Each row of a before or after table is a point. The points were changed in one or more steps. Then noise was added and the rows were shuffled. The steps act on columns, c1 being the first. What was done? A step turns or swaps two columns, mirrors them in a line or flattens them onto one, adds a multiple of one to another, or multiplies or shifts one. Angles are multiples of 10 degrees, from the lower column toward the higher: turns from -170 to 170, lines from 10 to 170 but not 90. Use the fewest steps. Two steps may share a column if one is a turn and the other turns, adds or multiplies; they go together, in the order done. Otherwise the lowest column goes first.
In the rows, zero is written as 128.

Before, 12 rows:
[[105 198]
 [114 128]
 [101 163]
 [196 116]
 [165  82]
 [131 171]
 [106  63]
 [140 103]
 [124 132]
 [194 223]
 [103  90]
 [117 153]]
After, 12 rows:
[[138 130]
 [142 137]
 [139  10]
 [192  86]
 [166 119]
 [ 72 140]
 [ 95 139]
 [162 121]
 [123 172]
 [ 67 100]
 [156  94]
 [107 193]]
Steps: turn c1 and c2 by -140 degrees

Before, 10 rows:
[[132 149 113 131 179 173 119 132]
 [112 212 158 194 139 128 115  79]
 [113 120 109 192 143 130 137 174]
 [ 97 167 141  84 165 135 135 172]
 [ 63 124 180 124 129 170 107 112]
 [103 218 168  81 169 108 172  82]
 [138 200 153 118 167 193 187 164]
 [122 109 124  82  89 122 106 133]
 [ 54 142  85 145 152  92 127  78]
 [106 209  87 103 126 124 144 106]]
After:
[[113 217 136 194 143 133 108 111]
 [ 51  22 132 147 157  92  85 145]
 [115   7 119 196 141 125 161  82]
 [127 130 116 136 183 175 115 105]
 [143 169 189 116 173 194 156  35]
 [124 145 110  80  90 124 119 145]
 [107  12 169  82 166 107 171  74]
 [110  65 142 110 125 127  86  61]
 [ 62 100 112 127 130 171 178 142]
 [ 95 199 134  84 167 136 139  62]]
Steps: multiply c8 by 2; turn c2 and c8 by -110 degrees; swap c3 and c7

Before:
[[182 133 204  87 153 114 144  97  78 171 166  93  76 129]
 [ 96 101 144  90 146  74 133 166 134 142 129 147 109  86]
 [200 149 173  85 148 121  79 125 103 108 162  71  99 129]
 [171 107 168  63 166 139 108  41 103 140 113 109 110 132]
 [ 96 100  57 110 108 119 127 210 103 165 125  95  66 151]
 [ 45 111 158 109  67 237 157 128  75 122 124  89 106  84]
 [ 49  97 159 149  74 203 131 109 119 179 127  54 135  93]
 [222 157 162 143 202 169 133  67  73 112 158  63  91 109]
 [115 135  78  88 110  90 109 148 129 164 186 149  75 113]
 [133  94 164 138  36 207 163  83  83 134  81 104 164  84]
 [221 198 175  78 181 177 152  84  98 139 137  62 136 124]]
After:
[[183  77 164  86 130 128  82 126 108 112 201  67  95 149]
 [165  83 206  97 135 114 143  91  77 165 200  98  70 156]
 [102 134 144  91 171  76 131 164 131 137 168 161 110 135]
 [154  84 162  70 139 139 106  40 101 133 155 124 111 165]
 [107  88 161 137 135 205 166  84  89 157 122 135 166  19]
 [ 81 105  61 110 105 118 125 208 103 165 170 119  68 116]
 [ 24 111 157 155 142 201 133 104 122 193 170  94 132  70]
 [ 36 137 156 112 143 238 152 127  79 141 162 113 106  52]
 [219  90 180  81 151 176 147  86  93 125 176  36 136 177]
 [195  63 166 143 175 171 137  67  64  83 201  58  87 193]
 [128 161  80  85 139  90 107 147 128 164 222 141  74 105]]
Steps: turn c2 and c12 by -40 degrees; turn c1 and c2 by -30 degrees; add -0.3 times c5 to c10; turn c5 and c14 by 70 degrees; shift c11 by 40

Before (10 x 24):
[[119 107 152 112 161 136 102 106 154 152 125 154 124  93 126  87 139 107
  108 151 127 118 140 109]
 [147  98 110 118 130 132 105 164 126  93 149 129 127 110 134 172  83 100
  135 126 154 104 155 143]
 [122 128 186 130 101 118 141 117 145 107 138 147 132 102 113 169 110 106
   97 111 132 109 118 127]
 [123 132 120 143 149 134 111 151 144  96 118 127 128 135 145 134 124 112
  140 113 111 107 131 133]
 [124  94 102 122 113 152 140 108 135 136 117 108 124 109 149 115 135 106
  131 108 170 150 152 124]
 [126 116 109 117 102 120 119 106 149  98 135  92 125 131 118   7 136 105
  185 114 131 149 150 110]
 [125 130  99 170 122 139 166 127 139 121 134 143 143 114 131 165 124  99
   93 175 110 104 144 122]
 [141 131 121 137 129 121 112 123 145  98 138 149 112 103 129 151 111 152
   89 107 138 147 144 106]
 [120  95 116 111 124 134 105 105 132  94 121 152 151 136 125 149 116 126
  115 135 135 139 151 146]
 [125 111 111 138 122 129 122 128 141 142 155  93 121 133 141  63 133 155
   90 111 134 176 133 167]]
After (10 x 24):
[[138 127 124 136 126 125 112 123 114 150 137 125 110 106 132 165 169 134
  141 107 108 144 145 103]
 [127  93 102 118 116 150 139 109 131 163 160 121 123 106 148  98 124 121
  132 108 160 153 149 118]
 [123 127 187 129 102 116 141 117 103 140 137 118 131 106 112 157 165  90
  131 111 109 111 116 126]
 [148  96 107 119 129 137 104 163 114 168  84  97 123 111 135 142 151  87
   89 123 111 105 157 141]
 [120 134 119 141 150 130 106 149 122 127 174 120 133 137 145 120 125 114
  117 114  95 110 131 129]
 [123 132 101 175 122 140 168 123 121 115 136 117 141 113 133 152 158  83
  148 172 118 107 149 115]
 [117  96 116 115 129 136 105 108 128 151 148 138 150 134 123 156 146 113
  128 137 101 139 153 147]
 [117 110 152 109 159 133 107 104 108 113 173 177 122  91 124 107 135 118
  145 151 150 117 138 109]
 [128 114 105 116 104 121 118 105 105 145 148 180 129 130 119  14  83 167
  101 118 105 145 153 107]
 [126 111 115 143 121 131 124 124  99 124  98 140 118 134 142  80 150 189
  154 113 142 172 137 167]]
Steps: turn c9 and c11 by 140 degrees; multiply c11 by 2.5; mirror c10 and c21 in the line at 60 degrees; turn c12 and c16 by 40 degrees; turn c16 and c18 by -30 degrees; turn c17 and c19 by 130 degrees
